Rows are points. To make a cloud, some directions were put in groups of two or more. Within a group, all points are equally far from the middle, so they leave a hole (a ring in 2 directions, a hollow ball in 3). The other directions are filled evenly. Then the cloud was stretched, turned, moved and blurred a little. Count the holes, and give their numbers of directions, smallest first.

Cloud, 22 rows:
+1.41; +1.53; +1.35
+0.95; +2.22; -0.69
+2.57; -0.63; -0.83
-0.81; +0.78; +1.81
+1.97; +0.08; -0.13
-1.40; -0.56; +0.04
+1.08; -1.04; -1.84
+1.57; -1.25; -0.63
-0.13; +0.52; +0.51
-0.05; +0.07; +1.54
-1.62; +1.59; -0.69
+0.85; -1.89; +1.69
+1.00; -2.57; +0.15
+1.73; -2.43; +0.86
-0.74; +0.92; +2.13
+0.42; -0.48; +2.85
-0.24; +1.27; +0.38
+2.17; -0.38; +0.42
+3.61; -0.10; +0.44
+1.86; +0.26; +1.17
+1.50; -0.37; -1.78
+1.91; +1.16; +1.71
Holes: 0

Cloud, 52 rows:
+0.14; +0.52; +1.62; -0.07; -0.23; +2.30
-2.19; +1.82; +0.83; +2.17; +1.08; +0.47
+1.27; -0.03; -1.57; +1.60; -1.19; -1.68
-2.00; +0.94; -1.44; -0.51; +1.56; -0.55
-1.63; +1.18; +0.15; -1.62; -0.95; +0.88
-0.69; -1.23; -1.10; +0.01; -1.15; -2.30
+2.28; -1.19; +1.58; +0.25; -0.34; -1.70
+1.95; -0.81; -0.20; +2.42; -0.23; -1.86
+2.32; -0.62; +2.27; -1.15; +0.76; -0.12
+1.97; +0.67; +0.69; +3.39; +0.51; -0.78
+1.14; -2.85; +0.52; +0.30; +0.03; +0.24
+0.45; -0.45; +0.05; -1.98; -1.25; -1.88
-0.34; +1.42; +2.21; -0.76; +0.08; -1.44
-2.16; +2.15; -0.22; +1.80; +0.81; +0.34
+1.27; -0.52; +1.81; +3.29; +1.69; +0.24
+0.34; +2.80; +0.22; -1.05; +0.04; -0.51
-0.90; -1.77; -0.74; +2.15; +1.42; +0.13
+0.79; -0.73; -0.32; +1.05; +1.41; -3.05
+1.71; -0.19; +0.37; -1.46; -0.24; +1.92
-0.82; -0.99; -0.41; -0.36; -1.85; -1.63
+2.35; -0.62; +2.69; +0.25; +0.46; -0.67
-1.83; -1.44; +1.69; +1.12; +0.48; -1.62
+0.85; +0.98; +2.34; +0.76; -0.36; -1.74
+1.23; -0.09; +1.34; +2.05; -0.61; +1.60
+0.03; -0.40; -0.97; +2.57; +0.95; +1.29
+0.02; +1.03; -0.54; -2.21; -1.51; -0.83
-1.75; +1.14; -0.65; -1.78; -0.43; +0.90
-1.12; -1.20; +1.09; +0.62; +0.20; -2.67
-1.53; -0.01; +1.57; +0.72; -1.49; -0.58
-1.99; -1.18; +0.51; -0.49; +2.53; -1.09
-0.12; +0.43; +0.42; -1.60; +1.22; +2.18
+0.81; -1.56; +0.62; +0.14; +3.37; -0.05
-1.80; -1.05; +2.05; -0.75; +1.34; -1.08
+1.18; -1.12; -0.89; +0.22; -1.14; -2.32
-1.43; +0.12; -0.03; +1.83; +1.56; -2.47
-1.41; +2.12; -1.29; +1.86; +0.29; -0.86
-0.11; -0.86; -1.46; -1.12; +0.88; +1.60
+2.18; -0.54; +0.53; -2.01; +1.65; -1.10
+2.19; -1.92; -1.08; +0.93; +0.90; -1.10
+0.15; -0.29; -0.69; -2.58; -0.26; -1.94
-1.70; +1.63; +1.84; +0.85; +0.68; +1.44
-1.72; +0.93; +2.41; +0.08; +1.65; +0.89
+1.80; +1.96; +0.18; -0.66; +1.83; +0.00
+0.91; -1.00; +1.28; -2.11; +0.93; +1.37
+0.79; +0.74; +0.29; -1.23; +1.13; +2.28
+1.81; +0.00; +1.03; +0.62; -1.66; -1.30
+0.38; +2.96; -0.20; +1.85; +0.03; -0.69
-0.79; +0.84; +0.49; +2.22; -1.51; -1.42
-1.62; +0.89; +1.34; +1.46; +2.66; +0.83
+0.94; -1.48; +2.35; +0.83; -0.15; +0.95
+1.93; +0.50; +0.06; +2.91; -0.24; +0.86
+1.35; -2.26; +0.31; +0.97; +2.60; -0.60
Holes: 2 (2, 4)
